Rows are points. Examples show where two turns around zero, p and q, send a point. Write where each new point lands after one turn and then the other. Backwards means that the second turn is done in reverse. Each puzzle has new turns, and all numbers are rounded.

Turn p:
[ 24  -7 -36] => [ 25 -10 -34]
[ 0 36 -3] => [-19  25 -17]
[ 17 -39 -14] => [ 36 -27   0]
[ 8 20 48] => [-6 41 32]
[-49  -9   6] => [-37 -28  20]
Turn q:
[ -2 -25 -17] => [ -5 -29  -9]
[-30  17  10] => [-28  22   3]
[-5  8 22] => [-4 15 19]
[ -4  27 -56] => [ -1  10 -62]
[ 40 -27  41] => [ 37 -18  49]
Where do these land?
p, then q: [11 35 41] => [-5 55  4]
q, then p: [ 34 -37 -35] => [ 52 -32  -5]
p, then q: [-15 -16   2] => [ -6 -13  16]
p, then q: [-30  17  -7] => [-34  -3  -6]

Turn p:
[ 38  39 -37   4] => [ 31  42 -10  40]
[-23 -14  13  -9] => [-19 -11   2 -22]
[-40   5 -32 -12] => [-40  19 -29  -2]
[-25 -10   2  60] => [-30 -43   3  39]
[ 27 -28  25 -26] => [ 34 -13   6 -38]
[ 22   7  28 -17] => [ 23   6  27 -18]
Turn q:
[ 18 -23 -26  34] => [ 33   0 -35  18]
[29 13  7 23] => [11 34 -4 17]
[  9 -44  34 -16] => [ 20 -27  40  27]
[-17  46 -21 -34] => [-28  13   1 -55]
[ -6 -31 -18  15] => [ 18 -25 -22  11]
[-33  40  24 -22] => [-54   6  21 -18]
Where do these land?
q, then p: [ 43 -18  19 -14] => [34 -8 39  7]
q, then p: [ 41  16 -24   6] => [26 40  7 14]
q, then p: [-51  20   1 -21] => [-42  -5 -16 -38]
q, then p: [-11  22  22  61] => [-41   2  -8  55]
p, then q: [-29 -15   4  20] => [ -7 -36 -10   8]
p, then q backwards: [ 19 -40  -8  -9] => [ -1 -21 -41  -2]
p, then q backwards: [-13  15 -14 -43] => [ 12  45 -15   1]

Turn p:
[ 14   1  29   6  50 -41] => [ 10   3  38  25   7 -55]
[ 25  62 -50  28 -18  18] => [  8  69 -32  27 -16  39]
[ 23  27 -19  -7 -10 -11] => [ 15  37  -5  -7 -14   2]
[ 24 -19 -18  27 -11  30] => [ 25  -6 -33  15  22  24]
[-28 -11  26 -22  -2  32] => [-22 -31  24 -16  10  26]
[ 12 -12  22 -23 -35  47] => [ 21 -26  11 -27   6  52]
[-13 -20 -19 -16   7   4] => [-16  -4 -12 -20  19  -6]
[-41  22  24 -14  14 -58] => [-37   1  33  -3 -42 -47]
[-15 -51   5  20   6 -20] => [ -3 -44 -21   6   9 -34]
Turn q:
[ 10 -35  15  19 -34 -16] => [ 17 -17  20  28 -36 -15]
[ 19  10 -18   1  29  47] => [ 23   5 -19 -15  28  43]
[-44  53 -36 -32  -1  -1] => [-48  37 -48 -31   6  -9]
[ 31 -45 -24  34  30  -2] => [ 47 -27  -8  42  30   1]
[-39 -11   2 -61  18  26] => [-50 -39 -24 -33   5  25]
[ 28 -12  -2  -6   7 -14] => [ 23 -16   6  -6   9 -16]
[  9 -16  11  28  31   9] => [14 -8 18 25 28 18]
[ -7  33  28   0 -25 -21] => [-18  29  28 -14 -20 -19]
[ -7  24  24  17 -54 -27] => [ -9  36  28   4 -48 -27]
Where do these land?
q, then p: [20 49  0 29 12 11] => [ 4 42 40 16  0 16]
p, then q: [-35 -30 -35  -3  -3  17] => [-26 -18 -47  10  18   5]
q, then p backwards: [ 30 -20 -10 -26  -5 -22] => [ 11 -38  14  -5  -9 -27]
p, then q: [ -5  -7  19 -27  23  -4] => [-21 -19  27  -7   9  -7]
q, then p: [ 12  49  21  40 -25  52] => [ 12  30  36  11 -15  72]
p, then q: [ -6 -62  23  -6  33 -41] => [ -5 -50  18  23  20 -59]
q, then p: [-16  20 -18  -6 -35 -14] => [-12  21 -17 -14 -37   1]

Turn p:
[-38  33  11 -35 -14  18] => [-47  11  23 -34   9  19]
[ -8 -13 -24 -15  19 -41] => [-15 -32 -19   0  -8 -37]
[-26 -28  18  33  40   9] => [  3 -37  24  47  -4  18]
[ 40 -16  34  36  -8 -45] => [ 27  29 -13  45 -45 -25]
[ 22 -13  10 -38 -27  14] => [ 17  11  -2 -45 -24  11]
[-32  28 -51   6 -19  24] => [-28   0 -26 -15  58  20]
[42  8  2 12 10 21] => [42 17 14  1 14 -6]
Turn q:
[22 15  3 19 -1  1] => [ 25  -1  -1   9 -18   8]
[  9  17   7 -30  -1  70] => [  6  30  18 -54  -1  45]
[-41 -35 -10  56  17 -21] => [-23 -55   3  52  25   7]
[-33 -40  -2  52 -33 -25] => [-41 -47  23  49 -16  -9]
[ 10  35  24 -43   8 -13] => [ 24  48   0 -16  12 -27]
[  6  25 -28 -33   3   1] => [ -3  34 -34 -15   0   3]
[ 28 -17   7 -20   7 -13] => [ 13 -10 -10 -24  -4 -28]
Where do these land?
q, then p: [ -3 -26  -1  43 -42   9] => [ -4   6 -15  15 -30  54]
q, then p backwards: [-45  19   8 -48  18  16] => [ -4  64 -14   1 -20  24]
p, then q: [ -4 -12 -43  28 -18   9] => [  2 -21 -40  -8   8  32]
q, then p: [ 28   7  -3  18  -1 -35] => [ 18  14 -39  14  -4 -12]
q, then p: [ -6  24 -20  44  -9  33] => [24 16  7  2 24 52]
q, then p: [  5  -9  17 -51  18  22] => [-14 -12  30 -38  -8 -32]
p, then q: [ 38  27   8   3 -11 -49] => [  8  31 -24  46 -20 -25]
q, then p: [-13 -30  35 -37  45  -5] => [  0 -39  34  -3 -24 -49]

Turn p:
[ -6  45  -2  17   4 -27  -8  24] => [ 17  35  18   8 -12 -24   5  33]
[ 11 -38  -6  -5  -1  -1  20  13] => [  1 -32 -21   7   2  10  24  -3]
[ 29  10  -7  20  -4   4   3 -16] => [ 33   5  -7   3   6  11 -18  -4]
[-17  -1  43 -12 -28   0  38   1] => [ -5   1  31  19   2   0  37 -42]
[-19 -10 -29  26  -5  -1 -49  16] => [-16  -3 -20   8 -43 -12 -33  29]
[  6   5 -17  10  17  32 -26 -24] => [ -8   6 -10 -10   8  22 -46   8]
[  1  -5  -8 -31  -1  13  14   4] => [-11  -3  -4 -21   4  19  21  -6]
[ 11 -17  16 -57  -4 -11   1  -1] => [ -9 -28  12 -44   8  -8  27 -17]
[ -2  23  36  24  12 -13  19  15] => [ 14  12  34  34  17 -13  12  10]
[-13 -14 -25   6  10   4 -12 -31] => [-16   4 -33  -4   7  -4 -27  -8]
Turn q:
[ -2  97 -17  10 -16  -3  18  14] => [-14  91 -17   9 -27 -24  12  17]
[-15  -3   4 -14  11 -19   6  -9] => [ -9  -4  10   3  21 -19   1  -6]
[ 17 -14  38  -8   7  -7 -42  15] => [ 19  -5  35 -20   5  22 -39 -11]
[-13  -9 -18  30 -11  -1 -11  -3] => [ -9 -15  -3  24 -29   1  -2  -3]
[-13  -8   4   3 -37  37  10 -18] => [-21 -11 -16 -22 -24  18  30 -18]
[ -2 -10   1  -7  17  21 -14  -2] => [ -4  -9 -13  -3  13  19 -16  -7]
[ 26 -14  22  -7  14   1  -3 -21] => [ 30  -7   5  -7  21  12   2 -21]
[  9 -19 -25 -18   4 -18  11   5] => [ 12 -22  -9  -2  11 -26  -1  19]
[ -7 -21  -9  11  12 -11  24  19] => [ -3 -19   8  18  10  -2  12  30]
Where do these land?
p, then q: [ 38  -6  -1   9 -36   2 -26  -5] => [ 34 -20  -5 -33 -23   2  -7 -17]
q, then p: [-7  1 17 15 34  2 11 -3] => [ -4   6   7  25  23  13 -16  13]
q, then p: [ 13  15  13 -16  29   3  14  16] => [ 0  9 16 -8 18 11  1 36]
q, then p: [-44   3 -13  -3 -19 -18 -37  -1] => [-24   3   1   4 -27 -45 -17 -23]
q, then p: [ 35   4 -27   6 -29 -13  -8 -27] => [ 47  -5 -23 -19 -14  -8   5 -21]
q, then p: [ -6   1  23  -9  -3   1  26 -12] => [-6  9  5  2 31  4 18 -8]
p, then q: [ 10 -27  12 -17  26   2  24   4] => [ -4 -25  -6  16  34  12  10  13]
q, then p: [14  3  2 18 13 -3 31 30] => [13 -1 18 23 -2 22 20 27]
q, then p: [-52   5 -26  -3 -16  24 -36  -2] => [-45  19 -23  -1 -38 -21 -19 -19]

Turn p:
[-17 -12  23  30 -31 -26  13 -26  22] => [  7  -3  43  -9 -11 -30 -31 -26 -11]
[  4  -1 -25   1  14 -29  31  -1   7] => [ 28  10 -10  -5 -17 -27  23  -4  -9]
[  3 -14 -27   4 -20  45  12   0  16] => [  0   3 -28   5  21  -3 -12 -37  32]
[ 27  21  19 -26  22  11  25  45 -79] => [-11  20 -15  61 -44  44  34  44  18]
[-11   6   1 -13   0   4  -9  67 -18] => [-14   2  -9  -8 -20  15  10  42  48]
[  6  24   5  69  15  -7  18 -22  17] => [  4  24   6  24  14 -60 -30   8 -28]
[-12 -34  24  13  33  33 -27   0   5] => [-14 -48   8  20  40  -3  -3  14  10]
[ 42 -13 -25  19  10   0  -8  15  -2] => [ 27  -8 -42  10  -2  -3 -18  17  -2]
[  8  10  27 -25 -18 -10  25 -42   0] => [ 12  19  36  10  -6  22   7 -34 -27]
[ 42  18   9 -16  15 -29 -12  21  36] => [ 49  18   3 -24  14  17  -4  39 -10]
[-24 -11 -19 -63  -2  -1 -90 -25 -22] => [-49 -51 -19 -57  10  65  18  -2 -32]
[-68   7 -12   9 -39   9  22 -33  18] => [-41  14  27 -26   0 -36   3 -61  10]
Turn q:
[ -1 -49  14  33  28  35 -29  47 -33] => [ -6  39  55  56  20  33 -11  20  11]
[-20  33  26   7  16  58  17 -32  13] => [-58 -26  33 -20 -15 -14 -24 -12 -27]
[ 38  36 -23  -3 -11  -9  29 -32  11] => [ -7 -25 -39 -29  23  -9   4 -41 -11]
[ 17  31  42 -23  18  45   0  20   7] => [-12 -17  66 -33  18  -6   5  -6  -7]
[ 17 -18  17 -25  35  -7 -13 -12 -16] => [ 32  -9  24  21  11 -26 -19  -8   2]
[-12 -42 -17 -34 -50 -34 -35  24  17] => [ 55  -9 -23   1 -28  35  18  40  39]
[-34  14  -6 -29  11 -31  16  11  -5] => [ 10   4 -15 -11  -4 -40  16  36  -7]
[ 49  -7  27 -35 -16 -25  15 -22 -18] => [ 53 -32   1   3   8  -8  21 -37 -22]
[ 21 -25 -22   1 -43  21  25  -6  -5] => [ -7 -34 -23  19   9  42  20  -7  -8]
[-23 -32  -2  24 -41 -16  16  18   9] => [ -7  12 -22  22 -33  28  38  14   6]
[-29  44 -27  47  34 -29 -27 -10 -26] => [-15  70 -30 -14   7 -24 -46   5 -17]
[-25  15 -28  37  19  -7 -15  -6  47] => [-40  27 -25 -16 -18 -11 -24  -2  41]
Where do these land?
q, then p: [ -7   9  -3  45 -19  11   0 -25  -6] => [-50   4 -13  -4   1   3  -3 -23  -6]
p, then q: [ 27 -75   8 -20  29 -65   6  71 -27] => [ 18 -29   2  30  16  77  83 -21  46]
p, then q backwards: [-37  -5  23 -10  -5  21 -14  -8  58] => [ 44  32   3 -16  32  31  -6  27  14]
q, then p: [ 21 -31 -24 -12  11   7   2  -3 -31] => [  7 -21 -23  24  15 -25 -12  25  -8]
p, then q: [ -9  18 -22  14 -17  21 -19  25 -17] => [-13   4 -18 -22 -10   3 -12  37  21]
q, then p: [-75  17   8  24  40  -5 -10 -18   8] => [-37  17  21 -61 -42   3 -19  25   3]
p, then q: [ 46  27   6 -11   6  13   3 -20  45] => [ -1   8  24 -15  52 -19 -32 -25  -9]
q, then p: [  9   9 -13 -12 -11  29  64  26 -29] => [ -7 -20   1  45 -20 -34  51   6  19]
p, then q: [ 22  17  29 -10 -12  23 -16 -19 -12] => [-26  12  30   0   2  12 -32   4 -15]
p, then q: [  3  15 -13  -9 -23 -56 -16 -30  10] => [ 46 -27   6 -11  13  10  -5  14 -44]

Turn p:
[  5   3  -2  21   1 -10 -18   8 -21   9  97] => [ -2   2   5 -17 -29 -33  24  -7 -26  21  83]
[ -6  12 -13  -2  14 -23 -17 -17 -20 -15  10] => [  4   4 -23 -27   7 -25  -1  11  10  -4  14]
[-22  -3  -5 -14   2   8 -15  29  32  13  -3] => [-25  18  19  -2  -6  33  -1  -8  22   3   4]
[ 18  13  22  18   7  23 -10 -24  41  -7 -23] => [ 42  -8   9  24  -1  16 -19 -21  28 -20  -6]
[-20  15   4 -20  12  33   6   0  -1   7 -20] => [ -4  26  11   1  23   7 -23 -20  -2   2 -20]
[ 14  -5  25 -26  17 -17   9  24  11 -21 -12] => [ -2 -23  32 -15  26  16   2  21   5 -15  -6]
[-35  16 -15  38  -8 -11  26 -24  23 -22   4] => [  6  16  -9  19  -7 -35  40 -22  32 -17 -13]
[ 21 -18 -10 -19 -11   5  21   2 -18  57 -22] => [ -1  -2  -7  10  -5  24 -11  16 -30  53 -32]
[  9  13   1 -19 -33  -4   0   6   5  -7  15] => [  2  -7  -4 -21  -6  19  22 -15 -19  -9   3]
[ -8 -26  13 -12 -20   5  13 -23 -18  23 -22] => [-11 -20  -8   3  -9  -6 -19 -11 -14  23 -40]
[ 11 -13 -14   2  13   7  -4  -4  -2 -28  -2] => [ -5 -11 -16  13  21  -3  -5   7   5 -16  13]
[ 14  -9  -4  32   6 -16 -10  23 -32  -9 -20] => [ -4   2  -7  12 -14 -14 -10  49 -12 -21   0]
Turn q:
[ -8  29   3  -3  -9 -14   5  19   7  18 -20] => [ -4  -3  -6  -3  -8 -13 -18  10  -3   3 -40]
[-11  19  18   4 -19 -23  10 -27  17  15 -11] => [  8  10  17  10 -24   0   6 -13 -18  14 -36]
[-35 -33   2 -18  -5   5 -22   2 -27 -17   7] => [-37 -20  12 -11  -6  15 -12 -27  11   0  32]
[-19 -21 -19 -25  21 -13  -8  14 -19 -22   4] => [-32  -8  -7 -18  -6 -13   0 -16  21 -24  24]
[-28  -8 -22  -6   4   1 -38   4 -24  -9  31] => [-23 -17  -3   9  -4  -8 -11 -21  40  14  33]
[ -7  -9 -26 -15  -4 -17 -30 -15  -9 -23  -7] => [  0 -13 -15  -5 -13 -12  -5 -44   8  -7  18]
[  8   4  18 -20  -5  -2 -13 -11   9  29 -18] => [  8  -6  12 -22  12  -5   3 -12 -12  22 -26]
[ 11   0  32  19   4 -18 -20  16  19   0  -8] => [ 22 -17  32   8  14  -5 -10   2   3 -18 -20]
[  1 -13 -29  17   0  39  38   0  21  -9   5] => [  2   6 -37  11  -2  38  27  30  -4  -8  12]
[ 38  -4 -21   8 -25  38  44  12   7 -12  20] => [ 30  20 -31  -7  -9  30   3  50 -10   1  29]
[ 18  17  33  28   1 -10   3  -9 -19  13 -24] => [  8   8  22  21  18 -18 -16   4 -39   2 -15]
[ 17  -1  16  11  11 -34  10   2   5  27   8] => [ 11  -1  29   2  -4 -31  17  19  -7   0 -13]
[  7  10  22  16  18  -6 -22  -9  -1  34 -26] => [  3 -13  17  12  34 -22   3  -8 -18  13 -29]
[  9   8 -27 -16   8  53  44   1  13 -44  39] => [  5  53 -41  -7  -2  45  13  26  28 -12  34]
Where do these land?
q, then p backwards: [ -7  -9 -11   9 -19  10  -5  17 -13   0  12] => [ 15 -24  -2   2   8  -3 -21   1   1   7   4]
q, then p: [ 11  -6 -13  -7 -31 -14  -4  23 -13 -20  21] => [ -9 -18  -9 -17 -21  26  11 -12  -8  -7  28]
p, then q: [ 0 -4 -1 12  5  2 -3 14 -1 17 37] => [ -3   9  23   7 -17  -2  -3  19   8  26   4]
p, then q: [ 16  -3  -3  22 -13  15   1 -52  22  -4  -3] => [ 41 -14 -16  17  -6  -5  32  -7 -22   0  18]
p, then q: [  6  40 -15   5  15  12  -5 -88   5   9 -34] => [ 67 -10 -46  -7  18 -47  33 -25 -11  -2 -13]
q, then p: [ -8   3  21 -78   2  15   2  11  -5   7   3] => [ -6  15  10 -49  30  31 -18 -34  16  20 -18]
q, then p: [ 15  -3  21  14   9   7 -19   8 -16 -11  22] => [14 -8 26 -4 -6 -6 -7  2 10 -2 33]
q, then p backwards: [-11  28 -11 -17  13   8   5  23  47 -12 -15] => [-11  16 -16  -8 -14 -16  -7 -16  15 -15 -52]
p, then q: [ 18 -16 -19   4  14  14  -3   3  -2  -2  -1] => [ -3 -13  -5  21  11  -5   4  14  17   1  11]
q, then p: [ 20 -10  10  20  -2 -57   1  -8  -4  46 -23] => [ -6 -40   8 -17 -19 -24   2  47 -21   4 -37]
p, then q: [-11 -11  -5  14  17  -7  17  15   1 -22  24] => [-14  12  25  15 -19  -3  10  16  12 -19  -3]
q, then p: [-46  -8  18 -18  -4 -12  -9  12  -6  -3 -40] => [-31  -9 -15 -11   1 -17 -35 -24  20 -14 -29]
q, then p backwards: [ -2   0  10  19  -7   7  22  22 -15  -5  -4] => [ 13 -12   0   8   7   6 -11  27 -18  -2 -14]
